Each row is a point. To make a cloud, some directions were put in groups of two or more. Within a group, all points are equally far from the middle, so they leave a hole (a ring in 2 directions, a hollow ball in 3). The other directions are filled evenly. Then the cloud was stretched, turned, moved and blurred a little. How many holes are there, and how many directions does each take, smallest first?

Cloud (14 x 2):
[[ 47   4]
 [ 41 -14]
 [-47   1]
 [-46   4]
 [ 47  13]
 [-42  13]
 [-43 -26]
 [ 42 -11]
 [ -6 -44]
 [ 34  36]
 [  4 -42]
 [-47  -1]
 [-16  38]
 [-27  31]]
Holes: 1 (2)

Cloud (13 x 2):
[[ 10 -32]
 [-34 -27]
 [-39 -23]
 [-37  31]
 [ 27  26]
 [-39  30]
 [-48  -3]
 [-23  41]
 [  1  43]
 [-24  41]
 [-23  41]
 [-43  24]
 [-47  14]]
Holes: 1 (2)

Cloud, 22 rows:
[[ 36  36 -30]
 [ 29  54  -1]
 [ 16  56 -19]
 [ -5  21  60]
 [-46  11  -5]
 [ -9  49 -32]
 [ 15  36  50]
 [-14   9  60]
 [-44   6 -14]
 [ 54   2  -2]
 [  6  -8 -46]
 [ -2 -26  56]
 [  1 -40  40]
 [ 46 -21   6]
 [-25  21  48]
 [ 18 -43  18]
 [-28  43 -21]
 [ 25 -32  43]
 [ 17  30 -47]
 [ 16 -43  26]
 [ -3 -40 -12]
 [-37   6 -31]]
Holes: 1 (3)

Cloud (28 x 4):
[[ -2  18 -26  34]
 [-11  13 -15  39]
 [ -4 -11  -3   0]
 [ 42  -3  24 -33]
 [  7  16  21  19]
 [-44  -7  11  16]
 [ 36 -22  10  36]
 [-46  28  28  12]
 [-44 -21 -11 -15]
 [  9  48 -22  -9]
 [-18  34  53  -3]
 [-36  44 -13  -5]
 [-43  41  -2  -7]
 [ -5  12  55 -44]
 [-14   6  27 -49]
 [ -7  -2 -12 -48]
 [  6 -22  13  -1]
 [ 28  25  27 -15]
 [ -4  -3  14  35]
 [-44  -5 -20  -3]
 [ 26 -14 -14 -17]
 [ 20   7 -10   5]
 [ 60   2   4 -12]
 [-26 -27  -3   6]
 [-25  -7 -19 -30]
 [ 18  17  23  38]
 [ -3  19  33  -9]
 [-41  22  14  13]]
Holes: 0

Cloud, 55 rows:
[[-27  -6  13 -37  -6  15]
 [  4  15  50  -4  -8   2]
 [-23  25   4   1 -41   6]
 [  1 -37 -14 -17  -5 -36]
 [ -9  22 -17  34 -19  -2]
 [-35 -22  13  24 -25  -1]
 [ 32  20  12 -10 -21 -17]
 [-25 -30 -17 -22  19  19]
 [-40 -10  23  -2  30 -11]
 [-17   6 -25  31  -2 -13]
 [-49 -18  -2 -30   6  10]
 [ -9  21 -26 -20  18  21]
 [-41   0 -10 -23 -13 -32]
 [ 15  30   7 -26  20 -32]
 [-54  -7  25   0 -14  23]
 [ 32 -22   2  14   7 -22]
 [-24  28 -15 -35   5  -8]
 [-22  35   6  16  29  28]
 [  5 -32  26  -7  23  17]
 [-36  38 -16   5  19  22]
 [ -2  33  21  20  17  31]
 [-33 -14  14  18 -15 -28]
 [  0 -36  13 -20  20  18]
 [ -2  25 -18  -9 -32 -23]
 [-58   8  21  -9  15  -3]
 [-18 -31  -5  -8 -33 -17]
 [  2 -32  -2 -24  26 -31]
 [  9   9  18  32  11  25]
 [  3 -23 -12  -9   9  31]
 [ -2 -23  16 -14  28 -37]
 [-36 -23  -7   4 -27 -24]
 [-35  -7  -4  15  34  -3]
 [  0 -20 -26  12 -21   6]
 [-10 -39  -2  -7 -17  15]
 [-24 -31 -20 -29  15 -17]
 [-10  39  16  28 -21  11]
 [ -4 -17  39  13 -11 -24]
 [  8 -27  -1 -14  24  24]
 [-14 -23  38   6  21  19]
 [-11 -13  12   3  47   2]
 [ -7  38  18   8   0 -36]
 [-19  10 -44   0  12  -6]
 [ 10 -35  -2 -18   3 -41]
 [-28 -10   3  30  -2  34]
 [-22   3  27   1   3 -41]
 [  9  20 -17   1 -30   8]
 [-28 -20  -9  20 -13  31]
 [-60  13  13 -12   9  -8]
 [  9 -41  -1  -7 -18  -7]
 [-29  46  23   2  20  18]
 [ 23  30  26  20  -1  11]
 [-29  -6 -15  23  18 -16]
 [-39  46  -1  -1  12  -7]
 [-23  19 -14  14  -4  41]
 [ 14   5  14 -20 -31 -18]]
Holes: 3 (2, 2, 2)

Cloud (48 x 6):
[[-27  -6  48 -10 -34  -1]
 [-39   7 -10   3  27  34]
 [ 11  21 -26  20  -8  27]
 [ -6 -42  17 -11   4 -24]
 [ 19  -7  35 -13 -34  50]
 [ 28  18  30 -18 -33 -11]
 [ 16  -8 -16 -52   5  -8]
 [  9 -41   5 -39 -12  36]
 [ 10 -12  31 -35 -30 -32]
 [ 12 -48   8 -43  -4  11]
 [ 14  -8  57   5  24  37]
 [  6 -22   2  33  11 -22]
 [-39  40  -9   5 -10   6]
 [ 17   5  48  -8 -44  14]
 [  1 -14  39 -12  47   6]
 [ -5  -7  47  13 -41  19]
 [ 16  -8  44  -1  50  19]
 [ 19 -31  28 -11  51   6]
 [-12  24  15   0  41  43]
 [-18  33  19  23  12 -17]
 [ 15  -6  33 -60  -4   5]
 [-14   2  27 -50 -25  33]
 [-23  -1  37   3  19 -21]
 [ 36  -7  27 -57   6  12]
 [ 43 -21  51 -37   4  19]
 [ 37  -9  -1  11  56  11]
 [ 55 -34  42 -16   2   7]
 [-40  39   2   6   4   0]
 [-47   5  25  19  -5   6]
 [ 40   5  -8 -38  32  10]
 [  7 -35   9 -30 -29 -25]
 [ -4  -4 -35 -38  -2   5]
 [  6 -40  10 -10 -33 -21]
 [ 18 -11  53 -31  -9  45]
 [-35  39  -2  22  -6   4]
 [ -2  24   4  15  30  53]
 [-14  -1  48 -16 -44  -6]
 [ -3  22 -10 -16  18 -33]
 [ 39  17  27 -39   3  27]
 [ 33 -12  57  -4 -21  -5]
 [ 46  25  19 -20   3  11]
 [ 20   5  -8 -49  21  -6]
 [ 25  11 -22  -4 -10  43]
 [ 48  10  13 -39  17  14]
 [ 15 -47  12  -3  24  36]
 [ 15  43  10   6  -4  29]
 [ -8   6 -33  21   6 -18]
 [ 30   7   4  29  32 -17]]
Holes: 3 (2, 2, 2)

Cloud, 85 rows:
[[ -6  27  18 -16 -27 -13  -3   5]
 [-33 -18  20  -4  -4  -1 -20  26]
 [ -2 -39 -36  10 -20   9  -8  26]
 [-16   9 -10  17 -21 -10  -1  -1]
 [ -3  24  41  -4  -7  -9  11  -7]
 [ 19 -37   2  25  13  17   5 -17]
 [ 17   3 -17 -35  -6 -17  -1   0]
 [-35 -33 -12  11  -3  17 -26  19]
 [ -8 -47  -5  19  -5 -34  -6 -17]
 [ -4 -21   3  10   8 -45  -2  11]
 [  5  28  -8 -29  29   9 -20  -6]
 [ 14 -46  -8 -11 -10   6 -11   8]
 [ 15   4   4   4  30 -32  -3 -43]
 [ 35 -30 -18  18   6  40 -21  19]
 [ -3 -10 -10 -28  -7  38 -28 -11]
 [ -5 -18 -26  32   5  -3  20  -7]
 [ 25  12 -27 -27  14  32 -19   0]
 [ 33 -30  13   7 -17 -11   4   1]
 [-32  16 -24  26  32   4 -17  25]
 [  5  -9  23  37  30 -20 -10  12]
 [ -2 -21  13  32   4 -24  18  26]
 [ 15  -5  -7 -18 -26 -15 -19  -5]
 [ 12  14   7  23 -10   9 -11  24]
 [-23  -5 -17 -28 -17   7  17 -11]
 [ 43 -23  -9 -11 -16  -6   8   9]
 [  4  -4 -27  -9  -3  40 -34  17]
 [ -5 -36 -14   8  32  17 -10   1]
 [ -5  40 -14 -15  28   7 -18   7]
 [-52  -1  -9   9 -14  -7  -1  35]
 [  8  -3  -8  20  22  14 -31  43]
 [-23 -39 -31  17  28  19 -11   8]
 [ 38   9  25 -10   0 -16   0 -21]
 [-19 -13  14  34  -1  -3  12  -4]
 [  3 -12  42  17   6 -32   2 -22]
 [-37  -2   8  34  -8 -26  -3 -21]
 [ -8 -21  -6 -21  26  15   2  12]
 [-56   3 -18   7   4 -32 -10  21]
 [ 34 -21  -4  26  19 -25   2  -7]
 [ -3 -14 -44   4  38 -14 -39 -11]
 [  9  -6 -50   6  25  14 -32  19]
 [ 26  -6 -17   9  -4 -26   3  15]
 [ -8   1  35   9  20  -1 -22 -16]
 [ 34  -9 -31  16   2  21 -32  -7]
 [  5  -5  23  13  39  -6 -13  10]
 [ 32   7   1 -10   3  27 -24  -9]
 [ 41  -5  14 -14 -14  -4  18  17]
 [ 27  11  13  13  -6 -17   1  36]
 [ -8  17 -18 -21  32   4 -20 -26]
 [ -1  24  14 -15 -25 -14  -2 -14]
 [ 36  10  -2   1   2  14 -28  -5]
 [  5   7   7 -11  15  14 -13 -36]
 [ -6 -38  18  19 -27  -5   4 -10]
 [-60   8 -15  12  40 -16 -24  16]
 [ -9   8 -28  -9 -18  -8  11   0]
 [ 31 -17 -27 -18  -2  51 -24  18]
 [ -5 -40  -1   0 -21  10 -10  19]
 [-51 -12 -18  15  15 -35 -38  11]
 [  3   1  -5  24  24 -48   3  -8]
 [  7 -16  12  23  17  -9  28   4]
 [-30  -8  -7  40  13   1 -28 -12]
 [-25  -2   0 -21 -32  10   6  -5]
 [-29 -21   4  -7 -20  18 -19  20]
 [  5 -42 -11  19  26  20 -15 -11]
 [-27  19  -7  24  15 -13 -13 -19]
 [ 26  11  10   7 -15  30   3  20]
 [ 13 -42   4   0 -16 -15 -12  -2]
 [  3  -9 -11  12 -38  16   6   9]
 [-28 -42 -16   1   9  21  -6   9]
 [  2   2 -41   1   4  36 -30   2]
 [-49  11   1   0  39   4  -6  19]
 [-41 -17 -21   3   1  35 -13  27]
 [  1  -5 -25  19   5  34 -30  24]
 [ 41   0 -28   1  26   3 -28  -9]
 [  0  19  10 -12  22   5  -9 -27]
 [ 35  12 -35   1   3  19   5  -2]
 [ -1  -7  -3  26 -26 -13 -15   0]
 [-19  29  -4 -43  17 -20 -29  -1]
 [-37 -19  12   9  15 -44  -2  13]
 [ 31   1  12  16  38  -5  -5  30]
 [ 27 -30  -6   6  32  12  -9 -16]
 [  3 -25  -8  32   8 -28  15  10]
 [  2  -1  -2  -9   6  10 -50  11]
 [-19 -32  -4  10  21  10 -21  26]
 [-25   9   2  31   0   2  -3  -3]
 [-23 -21 -13  -2 -20  19 -27  26]]
Holes: 2 (2, 4)
